Each row is a point. Before rounding, the points of a table are all equally far from one centre. They may lie mostly on one side of it. Where is the centre, to within rounding?
In the rows, zero is written as 128.

Points (8 x 3)
[[ 85 121 180]
 [158 104 143]
 [ 74 153 139]
 [122  69 141]
 [ 91 104 181]
 [ 86 132 178]
 [ 94 110 183]
 [135 109 179]]
Centre: [110 118 136]

Points (15 x 12)
[[157 164 161 106 126 176 109 158 121 168 164  88]
 [152 129 172  95  92 120 134 111 113 138 186  73]
 [117 142 119 123  95 152  93 147 145 153 199  67]
 [172 132 174 115  90 170 116 102 100 182 166 105]
 [156 126 184 120 125 156 125 159 141 125 206  83]
 [156 149 181 104 140 188 168 121 134 111 195 106]
 [177 140 190 126 100 154 127 161 103 131 164 106]
 [204 113 168 155 100 166 114 137 130 132 171  76]
 [149 130 202 121 104 151 130 143 108 125 159 124]
 [165 102 154 120  67 151 120 110 125 166 209  77]
 [136 124 169 143  60 186 135  93  93 165 188  76]
 [167 126 175 131 111 181  98 147 128 145 208 118]
 [198 129 161 117  85 188 169 155 143 161 154  88]
 [145 182 193 127  90 167 138 109 126 173 165 100]
 [151 145 181 101  92 163 123 124 129 187 152 114]]
Centre: [145 137 133 138  99 168 146 122 131 137 170 100]

Points (27 x 24)
[[144 162 133 110  82  83 180 123 123 115 110 193  97  96 105  81 165 115
  173 136 159 150  76 147]
 [160 118 100 108 121 117 185 101 151 118 119 211 128 104 132 112 131 152
  200 140 141 168 159 173]
 [128 117 121 133  49  78 122 105 119 105  74 193 124 101  86  84 155 149
  147 155 114 167  99 169]
 [136 112  91 116 115  93 132 125 108 132 127 221 134 118 131  93 198 102
  165 137 125 130  89 202]
 [161 101  97  80 101  49 110  96 150 134  88 219  90 133 113 100 172 146
  158 110 190 166 128 125]
 [200 141 102  99  58  66 140 140  96 145 132 181 118 115  81 140 167 126
  147 104 128 138 105 159]
 [134 106 108 104 112  52 118 159 127  54 114 212 140 107  88 107 188 134
  135 111 143 145 151 158]
 [175 133  81 139 122  86 141 107 166 131 130 154 104  89  66 128 170 181
  157 114 157 162 138 173]
 [130 109 149 151 124  74 131 153  79 129 154 191 145  91 116 150 156 108
  172 149 116 159 114 119]
 [146 114  74  79  79 139 140  93  88  91  94 190 103 175  83  93 165 115
  178 119 147 106 124 150]
 [146 122  90 170 141 106 153 112 181 160 119 222 102 120  89  96 196 120
  153 114 142 126  87 128]
 [173 132 105 109  48  70 128  98 129 156 132 192 126 130 132  88 172 109
  181 110 165 134 120 145]
 [165 162  73 143  84 119 179 114 140 155 126 164 123 143 140 124 164 124
  160 121 138 160  90 155]
 [158 151 108 105  61 113 117 103 137 122  88 174 152 160 121 145 133 109
  182 134 125 156 102 132]
 [152 129 140 104 111  49 115 104 130 135 162 196 127 142  64 107 176 116
  146 156 123 177 103 166]
 [159 104  87  98  77  77  92  78 121 143 131 220 113 119  68 102 175 111
  123 116 164 175 120 149]
 [165 162  79 114  92  66 120 100 135 142 134 204 119 116 109 154 163 125
  163 133 123 165 140 161]
 [126 124  94  80 118 107 155  91 158 111  87 230 112 107  61 107 159 101
  115 128 168 147 103 169]
 [158 105 101 100 116 116 171  97 126  87 110 205 130  92 122  81 169 107
  164 146 133 214 125 147]
 [175  98  90 102 130 105 161  76 117 140 137 186 153 120 101 124 172 146
  175 139 128 145  79 156]
 [112 126 101 141  50  73 153  95 166 132 162 195  90 101 123 139 172  97
  153 135 137 148 144 171]
 [161 133  95  96 103 104 139 123 111 161 127 232 116 111  59 124 168 105
  179 129 123 169  88 146]
 [213 119  76 124 111 101 185 122 172 101 113 205  98 124  63 117 152 112
  155 107 148 149 105 160]
 [147 115 112 140  95  96 118  86 111 122 110 249 116 100  71  81 144 100
  168 163 126 143 124 156]
 [168 114 113 125 105  99  81  94 180 125 100 244 113 133  64  99 146 142
  143 121 170 148 128 127]
 [176 125 119  88  99 108 144  99 142  98 119 206 112 121  78 121 181 126
  132 119 165 165  77 201]
 [168 136 100 108  66 119 139 113 159 126 135 215  78 117  93  98 155 113
  202 121 123 126  89 184]]
Centre: [143  87 122 116 112 115 133 137 137 130 115 163  90 130 106 112 150 117
 135 131 134 138 136 138]

Points (29 x 24)
[[132 125 118  76 148 160 123  65  95 101 159 135 152 166 126  63 131 166
  151 166 163 187 112 114]
 [116 112 116  74 156 124 142  90  88 100 176 133 154 155 162 112 159 184
  159 179 188 155 166  77]
 [117 112 116 100 149 120 133 102 139 118 133 102 137 206 124 113 142 180
  112 151 198 174 126 121]
 [145  80 119  74 188 144  86  82  80  88 142 148 172 154 115 113 127 157
  138 153 173 140 131  93]
 [135 117 112  69 174 178 119  76 103 123 119 158 133 160 102  59 140 177
  117 140 182 127 122 133]
 [132 119 111  48 163 124 127  64  79 112 160 135 134 178 153  99 118 154
  120 196 181 165 106  81]
 [100 143 131  43 118 111 151 101 102  86 178 135 140 162 133  96 125 167
  108 189 165 144 126 120]
 [177 125 116  32 125 135 123 110  90 136 141 166 138 175 146 147 147 134
  136 207 192 180 156  80]
 [141 167  90  64 149 164 124  84  89 177 160 181 145 165 139  84 132 157
  154 207 184 150 159  96]
 [142 118 136  80 135 165 132 101 128  65 157 189 120 167 137 112 125 162
  133 139 189 149 132  97]
 [101 133 105  82 132 180 149 113  46  85 177 134 131 160 128 110 178 171
  128 172 148 178 137  90]
 [138 112 122  80 143 145 107  90  68  99 176 126 150 181 173  68 138 125
  132 152 173 153 110  89]
 [159 104 113  75 145 130  96  73  78 122 165 183 123 149 111  81 111 140
  158 150 186 179 145  74]
 [119  93 122  72 169 154 114  84  57 136 149 176 123 186 153  91 116 179
  152 138 179 130 126  75]
 [122  93 116  88 211 137 105  82 115 103 108 162 175 146 125 103 132 182
  122 174 142 168 118  78]
 [144 130 103  41 119  89 140  64  89  95 169 148 124 180 155 108 142 139
  164 169 195 163 149 124]
 [106 116 123  70 199 139 112  61  99 136 137 135 128 173 132  86 129 135
  166 175 160 194 162  91]
 [136 114 123  55 148 143  98  58  68 118 151 153 137 174 136 103 111 180
  147 178 185 168 113 101]
 [122 134  90  77 164 132 139  79  85  98 204 163 121 136 110 119 150 157
  121 216 168 189 139 118]
 [154 128 137  62 151 137 127 112  93 117 191 141 178 163 155 128 150 139
  140 142 189 179 146  96]
 [126 126 145  72 213 111 103 102  95 112 143 120 148 192 109 121 131 162
  130 142 185 168 155 114]
 [120 140 123  84 155 137 121 100 136 114 193 125 109 170 168  92 153 176
  143 140 140 174 145 115]
 [124 129 104  38 169 126 104  95  84  92 177 175 151 177 131  90 142 153
  183 148 143 170 148  99]
 [152 124 116  69 194  97 118 102 127 108 166 162 124 201 168  95 150 125
  167 145 144 186  94  87]
 [140 133  87  47 168 122 133  99 104  80 172 122 125 167 156 106 122 182
  161 151 139 157 136  94]
 [109  97 143  94 133 150 123 116  92 107 168 181 124 166 116  96 113 198
  152 139 151 151 144  76]
 [106 136  93  66 160 120 125 104  80 125 184 172 151 200 135 105  86 143
  130 157 166 181 139  89]
 [154 151 114  83 146 168 135  45  84  90 143 146 156 151 119  86 150 154
  138 155 130 163 174 114]
 [111 134 106  87 142 154 138  67  99 118 152 126 122 157 134 120 190 153
  112 228 151 160 158  64]]
Centre: [126 144 105 111 149 110 130 124  81 133 108 165 120 139 135 124 155 129
 143 163 149 142 121 120]

Points (31 x 24)
[[129 142 119 155 194 112 173 112 117 177 166 162 134 143  82 143 122 140
   86  48 126 129 118 143]
 [ 65 102 132 155 180  64 186 132 145 126 176 149 114 139  84 172 105 121
  107  53 108 118 141 176]
 [ 81 147 108 155 175 118 204 154 114 156 124 132 159 121 112 153  89 111
  125  50 131 117 130 161]
 [122 108 138 172 180 123 181 127 121 153 120 169 143 129  94 179  50  90
  136  43 124 133 151 117]
 [ 89 137 131 151 183  92 207 135 131 127 110 126 120 144  52 162  87  85
  119  85 115 156 110 145]
 [ 88 152 105 165 210 124 207 124 111 170 158 135 145 118  92 140  99 105
  104  58 136 110 150 167]
 [ 76 110 111 129 174 124 193 140 133 113 144 151 107 115  95 143 114 136
   96  23 143 161 133 155]
 [ 89 144 142 163 166 129 196 111 129 160 127 157 124 101  77 159 117  79
   85  46 158 136 157 162]
 [113 135 148 115 174  75 212 138 120 160 135 117 108 119 120 156 125 127
  126  81 136 113 157 172]
 [114 155 117 159 176 117 184 130 145 143 110 132 123 126  87 172  79 103
  102  51 107 116 127 180]
 [104 162 128 125 182 112 190 153 115 185 147 132 132 142 103 172 100  94
   97  79 114 136 126 183]
 [105 132 119 162 196 105 177 135 156 174 150 174 129 129 136 169  85  99
   83 101 123 121 168 179]
 [108 101 133 155 188 118 224 149 103 150 137 110 117 127  82 142  84 100
  112  50 128 121 160 189]
 [ 89 121 118 156 190 118 203 121 125 156 137 111 109 129  71 114 107 107
   99  52  89 130 111 133]
 [ 88 168 115 153 179 120 190 141 105 121 133 147 141 121  67 135 140 100
   91  69 148 147 125 174]
 [ 92 142 113 141 194  73 178 167 114 138 144 138 120 150  85 167  55 129
  136  46 111 141 161 169]
 [111 132 102 150 186  80 184 128 117 174 169 163 132 138  61 143  83 116
   98  66 126 106 136 175]
 [ 82 141 151 158 181 142 188 128 153 177 146 124  76 137 118 172 107  97
   99  63 155 125 145 165]
 [ 61 125  74 145 183 106 211 102 128 151 139 144 158 139 113 158  70  83
  142  70 105 138 132 154]
 [103 160 141 153 191 134 209 133 144 132 179 161 108 135 104 179  95 111
  127  84 142 126 137 183]
 [ 96 134 119 130 182 113 177 152 156 189 157 155 137 137 126 151  83 111
  122  29 124 135 171 169]
 [ 98 158 115 156 182 102 178 123 123 133 135 174 126 146 106 155  66 110
   92  44 157 134 138 176]
 [ 94 150 143 161 180  81 187 119 116 113 145 180 153 161  88 136  95 121
  122  37 147 151 135 173]
 [ 87 143 122 129 194 118 192 126  98 154  90 154 130 136  95 150 118  94
   91  59 112 135 131 196]
 [104 151 114 148 181 114 188 133 128 173 131 151 177 111 111 165 125  84
  117  96 155 134 136 191]
 [120 113 126 156 199  90 227 132 120 167 126 130 145 117 109 155  91 101
  106  87 133 166 153 178]
 [ 98 134 152 152 203  64 154 112 131 165 145 157 119 171  89 157  46  97
  114  60 135 149 131 181]
 [ 82 134 121 159 188 112 216 146 128 141 145 161 130 143  95 138 101 122
  105  55 110 118 137 193]
 [101 134 112 177 176 101 184 149 117 175 156 153 128 109 125 130 105 116
  105  55 124 100 156 187]
 [113 147 147 140 180  83 216 118 125 154 133 106 121 108  65 151  97 124
  106  72 109 122 146 143]
 [106 133 106 173 149  97 200 131  87 145 176 152  95 130 122 109 120 102
  131  57 140 133 126 145]]
Centre: [ 88 108 131 146 160 131 133 102 112 141 144 132 126 140  92 138 102 120
 139 104 123 154 170 159]

Points (27 x 24)
[[110 115 153  75 127 121 176 154  96 125  74 162 170 116  94 141 138 157
  111 122 140  41 133 112]
 [149 165 165  41 149 137 175 154 123 138 123 174 168  95  87 146 161 170
  125 149 117 105 129 108]
 [137 151 195  88 135 127 172 104  72 149 108 159 177 122 111 131 196 130
  166  94 101  48 146  96]
 [146 161 167  67 118 125 183 140 131 126 109 174 143  73  76 159 174 173
  136 139 108  48 158 104]
 [144 122 154  76 133 139 178 104 121 155 103 192 168 105  81 130 175 154
  121 108 151  53 146  68]
 [133 149 175  77 138 175 173 104  71 155  90 147 142 102 103 134 155 130
  144 125 139  40 100 115]
 [136  91 168  96 107 155 151 160  80 161  82 183 130 107 127 160 153 128
  123 124 115  87 132  66]
 [152 139 150  37 159 119 184 184  82 137  73 134 138 113 129 109 154 157
  138 122 107  70 136  91]
 [152 161 141  71 133 115 134 158  80 158 124 183 169 116  86 146 173 131
  125 130 146 100 156 101]
 [139 142 154  62 133 179 142 126  89 142  90 119 146 115 102 126 164 179
  165 139  90  56 153  65]
 [166  96 157  66 120 157 184 155  78 153 137 201 165 103 133 134 160 146
  120 140 108  91 135  90]
 [111 136 172  54 120 173 163 134 133 138  56 174 136 104 117 113 177 135
  118 146  82  56 136  85]
 [148 129 168 105 121 162 170 147  84 147  86 138 168  86 100 153 143 121
  146 116 152 121 122  99]
 [159 148 196  74 100 151 192 138  37 108  79 158 136 124 110 129 153 134
  132 132 106  71 158  85]
 [164 122 171  85 135 119 184 152 117 181 109 122 145 136 121 137 130 146
  139  97 110  58 111  78]
 [139 140 176  88 120 149 203 115 110 118  98 191 183 122 132 148 175 135
   98 107 153  80 156  70]
 [131 135 164  95 116 124 164 176  88 130  75 152 173 109 101 154 186 129
  130  82 107  52 140  83]
 [158 145 159  83 173 159 178 131  85 161 130 187 173 119 154 113 180 121
  108 118 151  43 140 107]
 [163 166 179  73  96 119 177  86  94 126  96 119 147  92 148 137 204 101
  132 118 126  50 132  89]
 [137 136 161  83 129 109 169 149 113 140  84 150 193 102 121 183 144 108
  139 111  97  33 153  83]
 [146 168 179 132 151 148 155 136  72 115  96 167 127  89 100 137 223 116
  149 120  99  56 173  79]
 [170 145 153  76 162 112 212 122  73 127 131 142 162  91  95 118 176 157
  110 103 130  40 168  83]
 [134 130 172  98 125 107 185  98  90 118 104 177 146 126 142 154 150 115
  127  76 140 126 113  66]
 [127  99 170 120 137 157 182 153 114 147 109 160 184 101 103 122 192 133
  123 122 131  81 172 117]
 [136 141 178 126 109  95 177 160  89 151  71 164 154 142 124 133 153 150
  128 128  81  92 129  71]
 [131 148 156  44 132 104 175 143 127 127 118 198 176 105 123 143 179 117
   72 130 114  67 158  91]
 [147 143 151  64 135 157 183 155 128 152  94 168 135 114 129 146 170 128
  145 121 157  45 141  81]]
Centre: [172 136 154 100 150 133 141 110 109 108 101 154 138 105 128 126 147 134
 112 119  95  81 145 108]

Points (28 x 24)
[[160 159 158 144 151 111 135 103 160 149  98  91 157 113 145 207 174  65
  111 146 147 111 186 159]
 [148 150 154 110 175 135 102 105 155 198 119 157 115 107 119 189 161  80
  139 124 105  97 178 137]
 [ 91 184 189 157 151 132  94 129 169 102 148 104 111 138 150 214 106 131
  135 124 158 121 139 162]
 [101 164 164 143 153  99 109 133 182 159 136  68 129 149 186 214 158  82
  105 104 153  94 181 168]
 [146 178 128 171 167 153 146 144 170 171 116 114 118 113 164 220 118  97
  124 108 115 124 202 144]
 [101 150 150 120 160  94 119 182 188 113 125  91 136 119 130 166 126  56
  101 142 174 117 147 162]
 [108 154 180 134 152 133 116 161 176 129 114  80 107  77 154 198 175  56
  126 132 174 158 176 150]
 [114 182 133 156 166 115 141 155 140 171 148  90 135 138 188 157 102  69
  113 148 161  89 166 143]
 [121 144 157 136 187 134 125 131 168 159 169  73 129  92 184 214 135  69
  104 123 103 147 176 182]
 [123 149 142 133 190 113 142 161 158 149 137 115 168 105 126 221 141 102
   96 149 124 162 180 127]
 [119 143 155  92 195 112 112 153 171 157 123 111 141 124 167 202 175 140
  106 110 108 118 177 182]
 [128 144 171 119 164  87 138 147 152 151 182  77 145 136 188 214 134 126
  132 146 144  81 142  89]
 [116 171 166 119 126 132 103 143 152 169  89 109 114 106 172 198 141  86
  143 145 198 118 186 105]
 [140 113 191 138 168 145 130 141 158 127 104  58 127 133 121 186 149  81
  127 130 111 125 180 156]
 [115 187 155 145 151  77 129 138 151 141 127 139 158 129 123 197 141  90
   88 121 164 118 185 136]
 [175 143 151 146 173 152 142 101 177 179 165  88 170  90 180 184 150 112
  125 137 186 117 172 146]
 [143 118 163  97 164 116 127 125 182 181 101 106 116  93 179 226 163  60
  166 132 135 120 145 153]
 [112 172 147 170 133 153 126 144 194 146 123  72 170  59 167 211 160  65
  115 119 144 111 174 130]
 [110 124 159 171 164 128 110 125 137 160 130 142 158 103 176 181 127  92
   99 142 184 128 191 194]
 [136 151 165 133 174 119 141 141 155 178 152  60 127  90 148 215 168  82
  133 143 151 151 186 127]
 [135 161 183 139 175 120 135 156 185 124 138  83 108 132 160 197 146  83
  151 127 149  98 195 157]
 [140 168 122 127 127 124 130 180 189 133 152  78 141  75 166 217 165  99
  138 143 135 147 193 167]
 [ 93 171 175 125 127 109 138 135 188 117 170  87 113 116 167 199 139  73
  122 156 159 126 193 155]
 [124 173 171 141 171 137 131 141 157 173 114  84 118 109 183 198 131  95
  114 162 117 109 165 190]
 [153 180 165 135 183 112 123 123 152 150 119 130 153 144 152 200 152  63
  150 139 169 129 173 136]
 [147 144 167 118 172  93 109 133 139 187 128  95 170 112 136 202 166  99
  158 125 138 110 175 116]
 [135 163 145 130 179 125 108 125 157 175 128 141 139  97 175 213 167 133
   95 158 132 122 195 175]
 [139 164 121 154 180 153 169 171 152 153 116 103 136  92 141 194 150  91
  112 147 164 117 188 179]]
Centre: [127 125 131 132 126 149 119 137 148 138 151 121 124 115 161 183 155 101
 114 112 141 117 128 133]
